Each row is a point. The ring and each string are closed loops that go straight from each point to the next, and from the last back to the first. Before rounding, they use only three directions, however many columns there are. Count how often each string passes through the ring. Passing back the other way cancels.
In the rows, 128 means zero.

Ring, 6 rows:
[[160 115  91]
 [130 148 108]
 [ 96 145 118]
 [ 79 111 115]
 [107  71 103]
 [149  74  91]]
String (17 x 3):
[[ 96  60 124]
 [105  76 126]
 [114  91 123]
 [105 101  86]
 [108  97 106]
 [106  88 134]
 [ 83  75 140]
 [ 62  74 114]
 [ 71  85  96]
 [ 83  95  80]
 [106 100 103]
 [112  94 128]
 [107  84 133]
 [117 103 109]
 [106  99  87]
 [ 87  76  77]
 [ 85  59  95]]
Times through: 0
String, 17 rows:
[[129 105  99]
 [147  99  71]
 [174  88  66]
 [188  79  92]
 [168  85 120]
 [143  95 109]
 [151  89 120]
 [167  74 109]
 [173  64  86]
 [155  74  62]
 [132  96  82]
 [138  95 117]
 [174  68 116]
 [174  70  87]
 [177  72  64]
 [184  75  94]
 [156  92 111]]
Times through: 0

Ring, 6 rows:
[[204 165 147 120 138  95 147 112]
 [161 211 136 115 131 116 129 119]
 [ 95 205 130 130 119 149 108 118]
 [ 70 129 143 158 115 162 107 104]
 [120  72 142 164 118 136 130  97]
 [188  86 143 146 128 103 151 101]]
String (7 x 8):
[[170 122 122 138 121 111 143 108]
 [212 100  92 133 114  88 162 111]
 [222  73 113 140 121  84 167 104]
 [193  65 170 153 137 102 152  94]
 [167  85 195 155 144 116 138  92]
 [149 124 165 145 134 123 131 102]
 [169 113 170 144 138 114 138 100]]
Times through: 1
String:
[[249 103 144 128 138  72 169 104]
 [227 101 192 137 152  86 156  97]
 [165 130 183 141 143 116 134 101]
 [167 125 132 138 124 113 140 107]
 [188 114 102 135 116 101 152 110]
 [226 108 110 129 123  82 164 109]
 [229 124 112 124 125  81 163 112]
 [245 143 156 118 145  75 162 108]
 [227 158 187 120 155  85 151 106]
 [188 158 200 130 154 106 137 103]
 [163 149 153 134 133 116 134 108]
 [172 149 160 132 137 112 137 107]
 [179 140 112 130 120 106 145 113]
 [228 124 105 124 123  81 163 112]]
Times through: 2

Ring:
[[222 136 136 135  99 153 139 125 152 144 112 109 125 124]
 [162 197  98 133 104 150 143 118 127 121 108 106 119 117]
 [ 97 185  90 128 113 133 143 122 109 109 119 109 119 115]
 [ 65 125 101 123 118 115 141 130 107 109 134 115 123 120]
 [122  48 131 122 113 117 136 137 133 129 141 122 130 132]
 [198  67 150 130 104 137 136 134 153 146 128 116 130 131]]
String:
[[ 58  96 158 131 124 103 137 143 106 124 146 107 127 111]
 [106   7 133 118 116 108 135 141 133 129 150 128 133 138]
 [221  17 190 133 104 131 132 144 165 162 137 116 135 132]
 [227 123 188 144 103 146 136 136 153 159 119  99 128 114]
 [172 152 124 133 105 144 140 125 135 132 116 108 123 120]
 [137 161  88 126 107 140 142 120 125 116 116 114 121 124]
 [109 149 144 135 116 124 139 133 115 127 128 103 123 109]]
Times through: 0

Ring:
[[220 123 137 129 151 159 145 142  81 146 129 161 117 129]
 [189 171 122 114 141 159 144 148  99 149 133 153 106 133]
 [119 188 121 103 121 153 145 134 119 144 137 140 103 127]
 [ 75 164 129 104 109 149 145 114 124 137 137 132 109 116]
 [ 58  98 133 117 105 147 145  88 117 128 129 126 121 100]
 [ 92  42 133 133 114 149 143  80  99 125 120 130 131  94]
 [142  23 140 143 129 152 144  88  83 128 117 141 136  97]
 [212  64 149 142 150 156 145 120  71 139 124 159 130 116]]
String:
[[114  96 110 122 118 155 142 104 107 134 121 131 117 107]
 [ 62  90  94 117 102 154 140  87 121 129 117 117 115  97]
 [ 17 104 101 110  90 150 141  79 133 126 122 110 114  94]
 [ 13 132 161 107  95 138 149  86 128 127 143 125 120 102]
 [  7 152 155 102  92 139 149  91 134 129 144 124 116 105]
 [ 34 154 103 100  95 150 143 100 137 133 130 117 105 107]
 [105 124  77 112 112 161 138 111 119 137 117 123 106 110]
 [124 117 114 118 121 155 142 113 107 137 125 135 114 113]
 [ 94 138  93 109 111 157 141 112 121 137 123 126 106 112]
 [ 51 167 105  99 100 151 143 108 135 136 132 121 103 112]
 [ 24 176 140  97  96 143 147 103 137 134 143 125 109 111]
 [ 38 160 199 107 105 133 154 101 121 132 156 141 123 113]
 [ 82 130 177 116 116 140 150 105 109 133 145 143 124 112]
 [ 94 118 154 118 117 145 147 104 108 133 137 139 122 110]
 [ 68 115 171 118 111 140 149  96 111 130 141 138 125 107]
 [ 17  99 165 115  96 138 149  77 121 124 139 126 127  96]
 [ 12  72 105 117  89 149 141  67 128 122 119 109 120  87]
 [ 44  68  92 120  97 153 140  76 122 124 114 112 118  90]
 [ 80  74  81 121 106 158 138  88 116 129 111 117 115  96]
 [105  94 124 123 117 152 143 100 106 132 125 133 120 106]]
Times through: 0

Ring (6 x 14):
[[178 190 162 138 143  91 123 100 127  86 133 141 169  96]
 [ 96 201 150  99 168  84 112 120 124 149 151 117 170 135]
 [ 46 143 108 111 160 138 127 145 128 192 137  74 129 160]
 [ 98 101 115 161 132 167 146 141 133 155 108  79 106 140]
 [186 102 130 195 110 165 153 117 135  86  94 109 113  96]
 [215 128 138 188 111 145 146 102 134  61 103 126 132  79]]
String (19 x 14):
[[143 183 165 132 150  93 123 112 126 115 133 131 161 117]
 [190 229 225 132 155  40 113  92 123  75 138 177 194 100]
 [226 199 176 152 134  82 123  85 127  48 129 161 179  72]
 [206 146 101 161 118 147 137  97 133  66 121 115 144  72]
 [160 138 108 153 128 148 137 113 132 103 121 103 134  99]
 [175 156 154 159 132 118 134 108 130  91 118 128 147 100]
 [157 154 148 153 136 121 133 114 130 105 120 121 144 109]
 [155 134  97 151 128 154 137 115 132 107 122  97 132 100]
 [217 161 114 158 121 132 133  92 132  57 124 127 154  67]
 [215 215 191 141 143  64 118  86 125  56 135 168 187  80]
 [184 245 222 118 162  30 107  90 121  79 147 178 204 100]
 [143 217 160 107 161  72 110 103 124 112 151 138 183 110]
 [122 165  91 116 146 134 124 116 129 131 142  94 149 112]
 [118 167 130 125 150 116 125 120 128 135 136 107 150 124]
 [105 195 172 112 164  79 116 120 124 144 142 126 167 137]
 [ 76 238 194  79 187  40 100 120 119 164 162 137 191 152]
 [ 84 221 152  81 178  69 104 118 122 158 162 120 182 140]
 [113 175 106 110 153 120 120 117 128 137 145 100 155 119]
 [130 158 115 131 143 129 128 118 129 125 132 103 145 115]]
Times through: 2
String, 22 rows:
[[121 186 168 123 157  88 120 118 125 131 137 127 162 129]
 [114 160 121 126 148 124 126 122 128 138 135 102 145 124]
 [ 87 154  78 109 151 145 124 128 129 159 144  77 139 129]
 [ 38 169  90  85 170 127 116 139 126 196 155  72 145 156]
 [  7 170 112  80 179 116 115 150 125 221 154  72 143 178]
 [ 31 167 156 103 174 102 120 148 125 204 140  93 142 177]
 [ 97 155 160 135 152 112 129 132 128 152 126 109 140 144]
 [ 61 131 140 134 153 135 134 146 129 182 122  86 122 162]
 [104 132 135 147 142 138 137 133 130 148 118  96 126 137]
 [124 123 100 149 132 159 139 127 132 133 119  87 122 119]
 [125  80  73 173 116 200 153 135 137 134 103  66  95 118]
 [159  66 115 207 104 194 163 132 138 109  83  86  88 112]
 [195  89 172 219 105 157 161 121 136  80  78 122 105 104]
 [190 126 183 194 119 127 148 114 132  82  95 135 129 104]
 [169 135 146 170 126 135 141 115 132  97 110 118 133 105]
 [170 126 109 165 122 155 142 113 133  97 113 103 128  96]
 [221 126 106 182 108 160 145  99 135  56 108 116 131  68]
 [204 139 105 167 117 150 139 100 133  68 116 114 139  75]
 [175 151 115 152 128 137 134 106 131  90 124 113 144  91]
 [143 161 151 144 142 114 130 116 129 116 125 120 147 116]
 [162 216 204 126 158  55 114 102 123  98 139 159 184 112]
 [139 242 216 103 173  32 104 103 120 114 152 163 199 123]]
Times through: 2

Ring, 8 rows:
[[161 107 131 152  77 107  90  88 151 164  91 123 163 167]
 [126 147 164 144  86 112 104 100 159 146  90 154 123 170]
 [ 69 188 197 128 117 130 140 124 156 119 100 179  64 157]
 [ 60 171 169 121 140 143 162 130 141 119 114 165  62 143]
 [ 91 122 116 125 142 146 160 118 126 138 123 129 103 135]
 [130  78  81 134 130 139 142 104 117 158 123  95 147 133]
 [172  45  68 147 105 123 111  88 117 178 113  69 189 138]
 [185  58  90 155  82 109  89  81 132 180  99  81 196 153]]
String:
[[105  88 128 130 134 138 144 118 110 145 120  86 118 116]
 [146  48  60 137 131 138 139 100 106 168 126  68 167 124]
 [192  19  10 148 114 130 120  79 111 191 124  59 217 141]
 [171  71  58 147 103 124 115  84 133 176 112 103 186 158]
 [150  81 112 145 100 120 110  96 129 164 105  94 159 143]
 [147  79 140 146  94 114 101 100 125 161  99  81 153 135]
 [191  66 111 159  66 100  73  78 140 181  89  85 197 159]
 [202 101  90 163  55  96  69  65 168 183  84 139 205 197]
 [148 137 160 152  70 103  86  91 163 156  83 147 144 177]
 [111 165 195 143  85 110 103 107 162 137  85 161 104 168]
 [ 81 205 212 135  96 118 121 116 173 121  87 199  71 176]
 [ 67 213 193 128 113 129 142 121 172 116  97 211  60 176]
 [ 26 231 228 117 134 140 163 140 163  97 103 212  18 157]
 [ 46 178 211 120 136 139 157 138 138 110 108 156  44 132]
 [ 70 144 187 125 132 136 148 131 128 123 110 128  72 126]
 [ 52 152 150 116 158 154 179 135 125 119 126 145  61 127]
 [ 84 118  82 119 162 159 181 120 120 138 136 132 102 133]]
Times through: 1
String (24 x 14):
[[ 46 230 208 123 123 135 154 129 172 106 100 223  38 173]
 [ 32 213 227 118 134 139 160 141 154 101 104 192  25 147]
 [ 78 147 186 128 123 132 140 126 134 127 106 134  79 134]
 [ 87 140 166 129 124 133 141 121 135 132 109 134  90 138]
 [ 62 152 175 122 140 142 159 132 130 121 115 139  66 129]
 [ 60 155 124 116 159 157 183 129 132 123 129 160  71 139]
 [ 93 131  72 123 153 155 176 113 133 141 132 154 110 151]
 [121 112  92 134 126 137 143 104 135 152 118 131 133 152]
 [113 105 141 135 118 129 130 112 125 146 109 105 121 133]
 [124  69 116 135 127 134 134 112 107 154 118  71 138 116]
 [168  26  41 142 123 134 128  91 103 180 125  52 192 125]
 [182  40  34 147 109 127 117  81 119 184 119  75 203 146]
 [171  66  62 147 103 123 113  85 130 176 112  96 186 154]
 [134  89 134 142 105 121 115 104 126 156 105  93 142 136]
 [134 103 123 141 105 123 118 101 135 155 105 113 142 148]
 [176  79  79 151  88 115 100  81 141 176 102 109 187 165]
 [205  64  76 161  66 102  75  69 146 188  93  98 214 173]
 [188  81 121 160  62  97  70  78 147 178  85 100 191 167]
 [128 110 166 143  94 114 105 106 135 150  95 106 129 142]
 [131 122 143 143  96 118 111 101 145 151  98 130 133 157]
 [120 129 157 140 100 119 115 106 144 145  98 131 121 153]
 [ 97 166 211 139  92 113 110 115 156 130  88 154  89 156]
 [ 83 203 203 135  98 119 123 115 173 123  89 199  74 177]
 [ 80 197 182 131 110 127 136 116 168 123  97 198  75 174]]
Times through: 1

Ring, 10 rows:
[[143 174 154 116  92 170 176 126 138 133 103 136 138 160]
 [149 185 148 119  80 180 181 128 156 130 115 132 140 140]
 [151 178 135 128  80 171 160 138 166 127 131 128 138 120]
 [148 156 125 138  93 144 124 147 158 127 139 125 131 115]
 [139 127 119 147 112 117  90 157 144 127 142 126 128 120]
 [122  88 115 155 138 103  65 169 129 123 140 133 132 132]
 [104  60 118 157 157 109  64 176 119 117 133 142 142 149]
 [100  63 127 150 158 122  84 170 113 117 122 147 147 164]
 [112  99 142 135 140 137 120 151 112 125 106 146 144 176]
 [126 133 151 124 120 148 146 137 117 131 100 142 140 176]]
String:
[[160 185 137 126  80 145 145 131 151 136 126 122 124 127]
 [145 154 133 133  99 141 129 142 145 130 127 128 130 133]
 [131 132 127 140 107 156 128 154 154 121 135 134 143 126]
 [129 126 120 146 107 160 123 161 164 116 145 134 147 114]
 [153 148 115 146  97 115  91 153 155 130 150 119 121 104]
 [158 146 118 145 105  84  70 149 133 139 141 115 107 118]
 [150 129 118 148 116  78  60 153 125 137 139 118 109 125]
 [135 122 128 142 120 114  95 152 128 130 128 130 127 141]
 [124 111 127 144 124 136 107 158 137 122 131 136 140 139]
 [112  87 118 152 135 137  94 171 141 115 139 140 148 133]
 [115  92 122 149 134 133  96 166 136 118 134 140 144 139]
 [ 96  50 112 162 158 127  70 184 133 109 142 146 154 138]
 [ 80   7 107 172 186 101  34 198 113 106 142 151 154 150]
 [ 93  34 119 160 177  90  44 181  99 118 126 147 141 166]
 [114  84 131 145 149 104  80 160 106 127 117 140 134 166]
 [115  97 130 143 134 137 108 160 128 120 123 142 145 152]
 [103  80 130 145 145 145 109 166 127 115 122 148 153 158]
 [ 95  66 138 142 159 138 107 164 108 117 109 153 154 180]
 [106  88 151 130 153 125 117 147  90 129  91 150 142 201]
 [128 128 154 123 130 120 127 133  96 138  91 140 128 192]
 [130 132 143 130 119 137 130 142 122 131 109 138 135 163]
 [130 130 137 134 116 142 128 146 132 127 118 137 138 152]
 [121 124 138 134 116 168 146 150 143 120 120 143 151 149]
 [136 165 156 116  98 177 181 128 136 130 100 140 144 166]
 [156 205 167 103  78 174 201 109 132 142  89 133 131 172]
 [156 198 159 110  79 168 186 116 138 139 100 131 130 160]
 [150 175 148 120  91 150 156 127 136 136 110 130 129 152]
 [137 151 139 130 101 160 148 141 146 127 121 135 140 141]
 [133 153 135 131  93 188 167 146 166 119 129 138 152 128]
 [148 186 138 125  71 201 187 136 180 122 132 132 149 116]
 [165 212 139 121  56 188 186 127 181 130 132 123 136 109]]
Times through: 5
String, 23 rows:
[[160 179 125 135  77 145 132 141 166 131 142 119 125 105]
 [149 152 128 137 100 124 111 145 143 132 133 124 124 126]
 [127 121 128 141 117 145 118 155 143 122 130 136 142 136]
 [124 101 112 155 123 131  87 170 152 117 149 133 141 115]
 [122 107 124 146 124 138 105 162 142 120 134 137 143 134]
 [110  79 114 156 139 133  85 175 142 113 143 140 148 129]
 [104  36 104 169 172  67  14 187 108 120 145 137 130 141]
 [112  65 119 155 158  85  49 171 106 125 129 137 130 155]
 [127 112 132 140 128 119 101 153 122 128 121 135 133 153]
 [101  69 124 151 150 137  94 172 127 114 128 147 152 152]
 [ 88  44 128 152 169 128  84 176 110 113 119 154 156 172]
 [110  84 142 137 154 110  96 153  93 129 101 145 136 188]
 [112  97 150 130 147 123 117 145  93 131  93 147 138 195]
 [128 131 158 120 129 126 136 131  95 138  87 141 130 196]
 [133 138 144 128 115 137 133 139 122 132 109 136 133 163]
 [124 133 143 129 113 169 154 144 139 123 114 143 149 156]
 [139 171 156 115  93 180 186 126 139 131 101 139 144 164]
 [129 146 141 129 102 178 162 143 151 122 119 140 150 144]
 [154 211 157 109  63 208 218 117 166 130 108 134 145 142]
 [160 206 151 114  68 179 189 120 158 135 113 127 133 137]
 [147 166 140 127  92 152 148 135 145 132 120 130 132 139]
 [135 144 133 135 102 160 141 147 152 124 129 134 142 132]
 [151 180 126 134  71 186 163 145 187 121 146 126 144  97]]
Times through: 4
